Each wall is flat, endless, passes through zero and stands at right angles to its row. A trip goes straight from one point to another. Which walls does it cross, in order?

Walls:
(1): [ 2.26 -0.23  2.66]
(2): [0.19 1.31 0.14]
(3): [ 0.86 -1.07  0.06]
(4): [ 1.89 -0.30  0.45]
Trips:
[-2.67 -0.78  0.37] to [-1.49 -1.09  0.64] => none
[ 1.72 -2.06 -0.60] to [-0.01 -2.10  0.63] => none
[-1.21 -1.72  2.20] to [ 1.54 -1.18 -1.25] => 4
[1.33 0.57 1.51] to [ 1.19  0.63 -0.27] => none
[-1.61  2.27 -0.25] to [0.93 1.34 3.62] => 1, 4
[0.90 0.34 1.30] to [ 2.20 -1.50  0.21] => 2
[-1.08  1.60 -2.13] to [-1.90  2.14 -1.86] => none
[-3.79  1.47 -0.66] to [-0.21 -1.63  2.01] => 2, 1, 3, 4

Walls:
(1): [ 2.20  0.15  0.98  1.33 -1.91 -0.07  0.23  1.43]
(2): [ 3.24 -2.75  2.32  1.20 -0.77 -0.41  1.21  0.46]
(3): [-1.69 -0.14 -0.75  0.73  0.65 -1.07  0.33  0.33]
(4): [-2.51  0.11  2.69 -0.89 -0.29 -2.87  0.81 -0.99]
(5): [ 2.06 -2.28 -0.84 -0.46  1.42  1.95  2.27  0.78]
(6): [-1.91  0.32 -0.20 -0.41  1.50 -3.15  0.76 -0.03]
Trips:
[ 2.24  0.07  0.21  1.00  2.62  0.51 -0.10 -1.20] to [ 0.64 -0.77  0.59 -2.38  4.95 -0.81 -0.21 -1.58] => 6, 4, 2, 3
[ 1.17  1.74  0.75  1.00  0.97  1.63 -2.09  2.29] to [ 1.00  1.44 -3.47 -0.21 -0.98  1.06 -0.80  1.33] => 5

Walls:
(1): [-0.37 -1.15  0.73 -0.03 -0.29  1.63  0.01  0.26  2.12  0.95  2.32  0.51
 -1.37  0.08]
(2): [-0.90 -0.10  0.25  1.45 -1.08 -0.19 -0.07  0.12 -2.37  0.58 -0.19 -1.97
  3.25 -1.16]
(3): [-0.19 -0.78 -0.94  1.16  2.57  1.33  2.33  0.58  0.58  1.26  0.38  0.56
  0.88 -0.78]
(4): [ 2.97 -2.36 -1.63  0.19 -0.36  0.48  0.45 -1.46  1.36 -0.24  0.76 -1.06
 -0.09 -0.66]
(5): [ 0.39  3.63 -0.81  0.48  2.22 -0.49  1.31  2.30  0.99  0.67 -0.07 -2.24
  1.82  1.02]
(6): [-0.40 -1.08  1.50 -0.82  0.77 -2.48 -0.51  1.53  1.78 -1.80  1.17  0.40
 -0.52  2.64]
(7): [ 2.18 -0.39 -1.48  0.94  0.74 -2.62 -0.31  0.05 -0.35  2.79  2.16  0.23
  1.79  1.26]
(8): [-0.63  0.28 -0.52  1.03  1.73  2.66 -0.70 -0.60  3.80 -0.31 -1.42  2.78
 -0.21  1.48]
(9): [ 1.11  1.14  1.15  2.49 -0.85 -1.56  1.25  4.37 -2.83 -0.49  0.68 -0.37
  0.26 -0.73]
(10): [-1.75  0.20 -0.83  0.31  0.01  2.07  0.21  0.05 -0.56  0.75 -0.21 -3.85
  0.50  0.89]
Trips:
[-2.12 -0.88  1.91  1.43  2.32 -2.63  0.64  3.02  1.54  1.98  1.22 -2.06
 -2.20 -0.68] to [ 1.19 -1.70 -2.98 -0.18 -1.84 -0.92 -2.34  1.99 -0.95  1.25 -0.79  0.01
 -0.46  0.68] => 3, 4, 2, 5, 1, 10, 6
[-0.08 -0.24  2.00  3.33  0.18 -3.02  1.68 -0.83  0.67  0.76  2.07  0.82
 -1.73  0.34] to [ 0.73 -0.75 -1.90 -1.24  0.86 -1.50  1.51  3.08  1.67 -0.21 -0.01  1.07
 -2.14 -1.69] => 4, 5, 8
[-1.43 -1.90 -2.56  4.48 -1.02  0.16  1.58 -1.12  0.90 -0.74 -1.51 -1.62
  0.50  0.42] to [ 0.79  0.15 -2.41  0.73 -1.19  1.81  0.96 -0.18  1.69 -1.22 -2.34 -0.14
  1.93  0.93] => 5
